Each point is reached from the start by the listed moves, each made once or not at all, plus a little noise. Say if it took an odd or an even number of moves. Then give how often each move was made.

Moves:
(1): [2.10 0.83 1.22]
(2): [-1.27  1.81  0.88]
(3): [-0.65 -0.95  2.48]
Start: [-0.29  0.87  1.13]
Points:
[1.82 0.89 4.51] -> even (1, 0, 1)
[-0.38  2.94  5.31] -> odd (1, 1, 1)
[-0.99 -0.03  3.28] -> odd (0, 0, 1)
[-2.05  1.76  4.61] -> even (0, 1, 1)
[0.13 0.53 1.25] -> even (0, 0, 0)

Moves:
(1): [-1.42  1.23  1.40  0.23 -0.32  1.33 -3.53 -1.47]
(2): [ 0.01  1.95  1.45 -0.58  1.34 -0.69 -0.72  0.74]
(3): [0.19 1.20 1.35 0.08 1.72 4.34 2.60 0.87]
(4): [ 2.49 -0.76  1.32  0.99 -1.02 -0.25  0.87 -1.93]
(5): [ 0.39  1.54 -1.97 -0.12 -0.09 -1.86  0.19 -2.44]
(6): [ 2.76 -1.60 -1.54  1.85  2.75  1.29 -2.25  1.67]
(7): [ 3.14  2.08 -1.91 -0.45 -3.23  2.23 -0.92 -0.36]
(8): [ 1.13 -1.98  1.57 -2.52 -0.21  0.71 -1.28 -0.39]
Start: [-0.79  0.98 -1.69  0.65  0.99 -0.32  1.20  2.20]
Points:
[-2.14  2.13 -0.13  0.86  0.47  0.99 -2.39  1.10] -> odd (1, 0, 0, 0, 0, 0, 0, 0)
[ 4.90  2.84  2.05 -1.04 -1.96  7.98 -0.99 -1.31] -> odd (1, 0, 1, 1, 0, 0, 1, 1)
[ 7.44  0.86 -3.86  2.88 -0.13  3.06 -1.24  1.37] -> odd (0, 0, 0, 1, 0, 1, 1, 0)
[ 5.54 -3.29 -0.46  1.13  2.44  1.40 -1.61  1.36] -> odd (0, 0, 0, 1, 0, 1, 0, 1)
[ 5.91  0.40 -0.93 -1.09 -3.50  2.49 -0.25 -0.53] -> odd (0, 0, 0, 1, 0, 0, 1, 1)

Moves:
(1): [-0.46  0.21 -0.15 -1.93 -0.10 -0.58 -1.25  0.32  0.41 -0.45 -1.30  1.98]
(2): [ 0.22 -1.80  1.21 -1.23 -0.43 -0.45 -0.38 -0.10 -0.03 -1.86 -0.81 -2.09]
(3): [ 1.34  0.83  0.32 -0.05  0.30  0.81 -0.72  2.12 -1.39  0.36  0.25  0.29]
(4): [ 0.00  0.30  0.93 -0.06 -0.99  1.56 -0.95 -0.59  1.15  0.97  0.22  0.89]
(5): [-2.59  2.38 -1.70 -1.52  1.19 -0.37 -0.48 -0.84 -2.02  1.74 -0.45  0.02]
(6): [-2.17 -0.95  0.18 -0.79 -0.59 -0.85 -0.78 -0.05 -0.78  1.44  0.84  0.61]
(7): [ 1.19  0.18  1.89 -0.57 -1.95 -0.54 -1.27  0.99  1.70 -1.20 -0.69  0.72]
(8): [-0.89  0.81  0.87 -0.75 -0.33  0.38 -0.35 -0.12 -0.14 -0.42  1.05  0.48]
(9): [-0.16 -2.44  1.46  1.80 -0.79  0.38  1.99 -0.87 -0.15 -1.64 -1.72 -0.43]
(10): [ 1.52  0.13 -1.19 -0.60 -0.49  0.00  1.26  0.30 -0.28 -0.29 -0.30 -0.26]
(11): [ 3.87  0.87  2.13  0.31 -0.49  0.50  0.96 -2.17  0.61 -0.07 -1.20  1.05]
(12): [ 1.37  0.21 -0.81 -1.63  1.65 -1.10  3.10  1.37 -0.13 -0.14 -1.27 -3.21]
Start: [ 0.37 -0.13  0.31 -2.09  0.10 -0.09  0.34  0.25  1.58  0.17 -0.49  1.04]
Points:
[ 1.59 -0.81  5.64 -6.20 -2.73 -1.16 -1.45 -0.36 -0.01 -1.46 -5.67  3.12] -> even (1, 1, 1, 0, 1, 1, 1, 0, 1, 0, 1, 0)
[-1.19  2.03  2.65 -9.49 -3.41 -0.19 -4.64  2.29  0.37  0.48 -1.78  3.85] -> odd (1, 1, 1, 1, 1, 1, 1, 1, 0, 1, 0, 0)
[-0.31 -4.04  4.60 -6.12 -4.46 -1.65 -0.38  0.62  2.42 -4.22 -3.27  2.15] -> odd (1, 1, 0, 0, 0, 1, 1, 1, 1, 1, 0, 0)
[ 2.65 -2.79  5.13 -5.78 -3.32 -0.03  2.15  3.38  1.34 -2.40 -2.94 -2.24] -> odd (0, 1, 1, 1, 0, 1, 1, 1, 1, 1, 0, 1)
[ 5.14  1.62  2.64 -6.21 -1.93 -0.40  3.60 -1.28  3.05 -0.92 -7.06  1.99] -> even (1, 0, 0, 1, 1, 0, 1, 0, 1, 1, 1, 1)

Moves:
(1): [ 0.68  0.94  0.23 -0.71 -1.48 -0.27  2.38  0.52 -0.99 -0.21  0.15  0.56
  0.79  0.65 -0.30  0.34  0.30 -0.40  1.72]
(2): [-0.16 -0.33  0.51 -0.69  0.23  0.43  0.36 -0.76 -1.81 -1.13 -0.69  0.42
 -0.01 -0.87 -0.26  0.01  0.73  0.27 -0.92]
(3): [-0.86 -0.17  0.51  0.27 -0.71 -1.56 -0.44  1.02  1.11 -0.78 -0.48 -1.24
 -0.12 -0.55 -0.51  0.14  1.77 -1.42 -0.41]
(4): [ 0.84 -0.27  0.64 -0.48 -0.27 -0.53 -0.95 -1.81  0.79  0.98  2.69  1.14
 -0.41 -0.02 -0.24  1.31  2.35  0.21  0.09]
(5): [ 0.74 -0.68 -1.17 -0.75  0.95  0.12  0.04 -1.56 -0.33 -0.59  0.69 -2.67
  1.96  1.10 -1.88 -0.92 -0.41  0.01  1.03]
(6): [ 1.13  2.41  0.74 -2.11 -0.39  0.31 -0.61 -0.27  0.82  3.07  1.50 -0.72
 -1.30 -0.56  0.05  1.03 -0.42 -0.90 -1.11]
(7): [ 0.72 -0.29  1.31  2.08 -0.64  1.19 -1.26  0.96 -1.27 -0.42 -0.39 -1.81
 -0.05 -1.10 -1.54  0.66 -0.38 -0.24  0.93]
(8): [-1.35  1.32 -1.03  0.80  1.06  2.28 -0.23  0.76 -1.27  0.54  0.83  1.20
  1.88  0.21 -0.26 -0.38  0.68 -1.18  0.42]
(9): [ 0.54  0.82 -0.19  0.66  1.13 -0.87  1.84  1.03 -0.86  0.54  2.17 -0.28
 -0.17  0.02 -0.64 -0.67  1.20  2.12  0.27]
(10): [-1.11 -0.73  0.68  0.79  0.58  0.81  1.23 -1.37 -0.44 -0.93  0.36 -0.93
 -0.35  0.10  0.86  0.41 -0.25 -0.43  0.06]
(11): [ 0.75 -1.59 -0.47 -0.06 -0.30 -1.08 -0.65 -0.01 -1.32  1.51  0.06 -0.58
  0.05  0.33  0.25 -1.57  1.00 -0.58 -0.11]
(12): [ 0.53 -1.08 -2.41 -0.12 -1.35  1.12  2.10 -0.05 -0.23 -0.47  0.10  0.40
 -2.22 -0.92 -0.33 -0.48  0.93 -0.93 -1.25]
(13): [-1.76  0.90  0.17  0.44 -0.98 -1.71 -0.48 -1.91 -2.43  0.13 -0.41 -0.77
  1.35 -0.32  0.61  0.89 -0.33 -0.31 -0.72]
(14): [ 0.80 -1.17 -1.89  1.01 -0.03  0.20  0.47  0.24  0.45  0.78  0.85 -0.69
  0.60  2.48  1.35  1.47 -0.03  0.86 -2.40]
(15): [-1.99 -3.03 -0.55  1.15  0.56 -0.16 -0.60  0.12  0.01  2.06 -0.04  1.47
  0.32 -0.93 -2.86  0.99 -2.22 -1.07  1.02]
(16): [ 0.61  1.09  0.58  1.57 -0.06 -0.20 -1.27 -1.47  1.49 -1.57 -0.20  0.66
  1.17  1.03  1.41 -3.30 -0.10  1.25 -0.79]
(17): [-0.08  0.00 -0.24  0.35 -0.53  0.73  1.09 -0.91  0.99  2.35 -0.37  0.80
  2.25 -1.32  0.86 -0.57  1.22  0.45 -0.81]
(18): [-0.62 -1.69 -1.72 -2.00  1.48 -1.16 -1.21  1.23 -1.05 -2.48  1.21 -0.20
  2.12 -1.33  2.44  0.39 -0.39 -1.12  0.38]
Start: [ 0.16 -0.46  1.67 -0.42  0.57 -0.57  0.16  0.27  1.18 -0.55 -0.42 -1.02
 -0.87  0.20  0.48  0.27  1.20  0.08  0.22]
Points:
[-1.18 -3.60 -3.80  1.41  0.77 -0.79 -0.94 -4.18 -2.81 -2.05  4.97 -0.75
  3.28  1.74  6.51 -1.06  5.14 -2.12 -3.97] -> odd (0, 0, 0, 1, 0, 0, 0, 1, 0, 1, 1, 1, 1, 1, 0, 1, 0, 1)
[-0.45 -0.33  1.26  4.50 -1.08 -2.54  1.41  0.69 -0.77  2.02  0.91 -4.97
  2.95 -0.57  0.60  2.28  4.79  1.56 -2.82] -> even (0, 0, 1, 0, 0, 0, 1, 0, 1, 0, 0, 0, 1, 1, 0, 0, 1, 0)
[ 1.57 -3.36 -2.36  3.76 -0.53  0.13  3.25  0.35 -1.47 -0.68  6.62 -2.06
  4.78 -0.24  3.81 -2.05  9.49 -1.23 -1.70] -> odd (1, 0, 1, 1, 0, 0, 1, 1, 1, 1, 1, 1, 0, 1, 0, 1, 1, 1)
[ 0.96 -1.22 -1.19 -5.42  0.53  0.18  0.78  0.40 -1.12 -1.57  1.64 -1.13
 -2.25 -3.48  2.48  1.16  2.05 -2.53 -2.69] -> even (0, 1, 0, 0, 0, 1, 0, 0, 0, 0, 0, 1, 0, 0, 0, 0, 0, 1)
[-2.54 -4.29 -4.64 -2.89  1.16 -1.28 -1.42 -2.77 -2.85  1.52  5.74 -2.65
  3.25 -1.44 -1.42  4.79  3.90 -5.52 -3.66] -> odd (0, 1, 1, 1, 1, 1, 0, 1, 0, 0, 0, 1, 1, 1, 1, 0, 0, 1)
[ 2.94 -0.76 -2.37 -1.99 -1.57  2.45  6.92 -3.16  1.46  3.51  2.77 -4.30
  0.95  1.69  1.10  1.54  2.60 -1.27 -2.53] -> odd (1, 0, 0, 0, 1, 1, 0, 0, 0, 1, 0, 1, 0, 1, 0, 0, 1, 0)
[ 0.39  0.18  0.40  0.91  0.68  0.36  1.11 -2.46 -5.77  5.26  6.97 -3.17
  4.09  0.88 -5.44  5.01  2.68 -0.50  0.55] -> odd (1, 1, 0, 1, 1, 1, 1, 1, 1, 0, 0, 0, 1, 1, 1, 0, 0, 0)
